Each row is a point. The points of each table are mixes of a few directions, plus a little noise. How many directions does each table use, and how many do they share? Where both have some left over, give the other angles between the two spaces (their principal angles), to ten degrees, smallest first.

First (5 x 2):
-2.4  7.0
-0.1  0.7
2.8  -8.6
0.3  -0.4
-0.4  1.7
Second (4 x 2):
-1.3  3.9
2.1  -6.5
-1.9  5.9
1.1  -3.2
Directions: first 1, second 1, shared 1

First (7 x 4):
1.8  -0.3  3.7  -1.4
-4.1  0.3  -7.4  2.9
-4.3  0.3  -7.8  3.1
5.8  -0.6  11.1  -3.9
2.4  -0.1  4.2  -1.5
-0.6  0.0  -1.8  0.7
-1.1  -0.1  -1.9  0.7
Second (7 x 4):
8.5  0.6  6.0  2.4
4.2  -2.6  -4.5  -2.3
-4.6  0.5  -1.1  -0.3
-4.6  -2.0  -7.3  -3.3
-1.4  2.8  6.4  3.1
2.9  -1.4  -2.1  -1.1
-5.0  2.0  2.6  1.4
Directions: first 1, second 2, shared 0; angles 40

First (8 x 9):
-6.4  -3.6  -7.8  0.1  4.5  -0.1  4.8  -1.8  -5.6
11.2  3.4  6.6  -1.7  0.1  -2.2  1.7  0.8  3.5
7.5  2.6  5.4  -0.8  -1.1  -1.1  -0.2  0.9  3.3
-7.3  -2.8  -5.8  0.7  1.7  0.8  1.3  -1.2  -3.8
4.2  0.3  0.8  -1.0  2.1  -1.4  3.2  -0.1  -0.6
7.3  2.4  4.9  -0.9  -0.7  -1.1  0.1  0.9  2.9
-9.8  -2.2  -3.8  1.8  -2.3  2.6  -3.9  -0.2  -1.2
-6.6  -0.5  0.0  1.7  -4.5  2.7  -6.5  0.7  1.6
Second (10 x 9):
0.4  0.0  -0.5  -0.3  0.1  -0.7  -0.7  -0.6  0.9
-2.2  -0.9  2.3  0.9  -0.9  3.2  4.2  1.9  -5.1
0.7  0.3  -0.8  -0.2  0.3  -1.1  -1.4  -0.6  1.5
4.1  2.1  -4.5  -1.8  1.7  -6.5  -7.7  -3.7  9.6
3.1  1.7  -3.3  -1.3  1.3  -4.8  -5.6  -2.6  7.0
-3.8  -2.0  4.1  1.8  -1.7  5.7  6.8  3.4  -8.7
-4.3  -2.3  4.5  1.9  -1.7  6.4  7.5  3.5  -9.8
-2.9  -1.6  3.4  1.3  -1.6  4.8  5.9  2.7  -7.1
2.1  1.3  -2.4  -0.7  0.9  -3.1  -3.7  -1.7  4.7
2.9  1.5  -3.5  -1.2  1.1  -4.8  -5.6  -2.7  6.8
Directions: first 2, second 1, shared 0; angles 70

First (8 x 12):
0.8  -4.6  4.4  6.6  -3.2  -0.8  -2.0  7.6  -1.1  -1.4  1.9  2.6
-6.7  -0.2  -3.5  -8.9  2.4  1.5  4.6  -3.7  -0.8  3.8  -2.4  1.5
4.3  2.3  6.2  5.1  -2.2  2.1  -0.6  4.8  0.2  4.1  3.0  4.3
4.1  -1.8  10.2  4.5  -0.1  11.0  -2.2  -1.5  -2.8  -0.9  3.3  -6.3
-1.5  1.3  -4.4  3.5  0.2  -7.7  -0.4  -0.3  0.0  -3.3  3.7  -1.3
-3.5  0.1  -5.5  -2.4  5.4  -4.3  1.4  -4.4  2.5  -1.5  -2.7  1.5
-3.4  1.7  -5.3  -6.8  -2.1  -2.3  2.4  -0.8  -0.8  2.1  -1.4  0.1
6.2  1.2  -2.6  -1.4  -0.1  0.7  -3.2  -1.7  2.7  -2.9  -5.6  -2.4
Second (8 x 12):
-4.4  1.9  -4.0  -7.8  1.9  -1.1  5.3  1.9  2.5  3.3  -0.5  2.7
0.9  -6.5  -2.5  8.4  1.2  -5.1  0.6  1.4  -0.6  -8.2  3.3  2.1
1.9  -4.3  2.6  2.9  -1.9  2.2  -2.7  3.2  -0.3  -4.1  -0.9  -3.1
-5.9  -2.8  -0.1  -4.0  5.3  1.0  3.4  0.6  1.4  -0.3  0.6  -0.2
0.9  3.0  -0.6  7.3  -8.5  1.8  -4.8  -12.1  0.3  4.6  -9.0  3.1
2.5  3.0  4.8  0.6  -2.3  -0.5  -1.8  2.8  -8.1  2.3  8.9  -3.8
-0.6  2.3  -1.0  -6.0  -0.2  1.1  1.6  2.2  2.0  2.6  -1.5  -0.1
4.6  3.5  0.5  -1.7  4.1  0.3  -1.3  0.0  2.9  0.0  -0.9  -0.8
Directions: first 6, second 6, shared 3; angles 30, 30, 90
